Each point is reached from the start by the listed moves, each made 0, 1 or 2 times, or once backwards (-1), plus a little noise. Is the number of moves made odd or even? Then give how often each move was made.

Moves:
(1): [-0.7, -1.0]
(2): [ 3.8, -1.6]
Start: [0.3, 0.4]
Points:
[ 4.8, -0.2] => even (-1, 1)
[-4.7, -0.1] => odd (2, -1)
[ 4.1, -1.2] => odd (0, 1)
[ 6.6, -4.8] => even (2, 2)

Moves:
(1): [ 0.9,  2.8,  0.3, -6.1,  4.2, -0.2]
(2): [ 2.2,  1.8, -1.4, -0.7,  1.3, -0.6]
(3): [-0.8,  0.8, -1.4,  0.5, -3.3,  1.0]
(4): [-0.1,  1.3, -0.3,  1.4,  1.5,  2.1]
Start: [-2.2, -2.2,  0.3,  1.4, -0.1,  3.2]
Points:
[-6.3, -4.0, -0.9,  1.8, -9.7,  3.5] => even (0, -1, 2, -1)
[-2.6, -0.6,  2.9, -3.2,  7.1,  4.4] => even (1, -1, -1, 1)
[-3.1, -2.6, -1.1,  1.0, -4.9,  2.2] => even (0, 0, 1, -1)
[-2.6,  0.8,  2.8, -1.6,  8.7,  6.8] => odd (1, -1, -1, 2)
[-3.6, -6.5,  3.0,  0.3,  0.5,  0.7] => odd (0, -1, -1, -1)

Moves:
(1): [-1.1, -0.6, -0.2,  0.2, -0.2, -0.4,  1.3, -0.5, -0.3]
(2): [ 2.4, -2.3, -0.5,  3.4,  0.1,  0.7, -0.1,  0.1, -1.3]
(3): [ 3.0,  0.0, -1.8,  1.8, -0.4,  0.9,  0.8,  2.2,  1.5]
(4): [ 2.1,  1.6,  2.3,  0.9, -1.9,  0.2, -0.8, -1.1,  1.3]
(5): [-1.9,  0.4, -1.3,  2.6,  0.1,  0.6,  2.3, -3.3,  2.4]
(6): [ 0.9,  0.2, -0.9, -1.0,  1.5,  0.2,  0.5, -1.2, -0.7]
Start: [ 1.1,  0.9, -0.8, -0.3, -0.1,  1.0, -0.2, -1.1,  0.4]
Points:
[-0.9,  2.7,  6.0,  1.0, -5.3, -0.3, -0.4, -5.4,  1.6] => even (2, 0, -1, 2, 0, -1)
[14.6,  0.1, -1.1, 15.3, -5.7,  5.5,  0.1, -0.2,  7.0] => odd (-1, 2, 2, 2, 1, -1)
[ 6.7, -3.2,  0.5,  1.1,  2.0,  1.4, -4.4, -0.4, -6.3] => even (-1, 2, -1, 0, -1, 1)
[ 9.2,  4.2,  1.0,  2.2, -2.8,  2.6, -0.4, -2.4,  3.7] => even (0, 0, 1, 2, 0, 1)

Moves:
(1): [-1.6,  2.6,  0.7,  0.5,  0.2,  0.9, -2.3,  1.5, -3.2, -0.9, -1.1]
(2): [-0.7,  0.5,  0.6,  0.1,  0.7,  1.8, -0.2, -1.7,  0.6,  0.2, -0.5]
(3): [ 1.0,  1.7, -0.7, -0.2, -0.3,  0.4, -1.7,  2.0,  1.5,  1.7,  1.5]
(4): [ 3.2,  3.8, -1.6,  0.1,  1.0,  3.2,  0.4,  3.3, -4.7, -2.3, -2.5]
(5): [-0.4,  6.2, -1.7,  2.9,  2.0,  0.6,  1.2,  1.5, -3.5, -0.7, -0.3]
(6): [-1.2,  1.3, -1.4,  2.0,  0.4,  0.5, -2.0, -1.9, -1.3, -0.6, -0.5]
(7): [-4.4,  1.9, -3.4,  2.4, -1.3,  2.3, -1.9, -3.2,  2.2, -1.6, -1.4]
(8): [ 0.1, -0.6,  0.5, -1.7,  0.6, -1.0,  1.1,  0.3,  0.1,  3.4, -0.7]
(9): [ 2.3,  1.3,  1.6, -0.5, -1.3, -1.5,  0.3,  0.2,  1.1,  0.7, -1.9]
Start: [-5.4, -0.5,  0.4, -0.4,  0.8, -1.1, -3.4, -0.8,  0.9,  2.2, -0.1]
Points:
[-11.6,  11.3,  -2.1,   5.6,  -4.6,  -3.3, -17.0,  -1.9,   3.0,   4.2,
  -2.6] => odd (2, -1, 2, -1, 0, 2, 1, 0, 2)
[ 2.4, -4.6,  3.2, -8.0,  6.0, -0.5,  5.3,  5.2, -1.9,  9.5,  0.3] => even (-1, 1, 0, 1, 0, -1, -1, 2, -1)
[ 5.3,  8.5,  4.0,  0.2,  1.1,  2.2, -5.5,  2.8, -2.5,  1.1, -4.1] => odd (0, 2, 1, 1, 0, 1, -1, -1, 2)
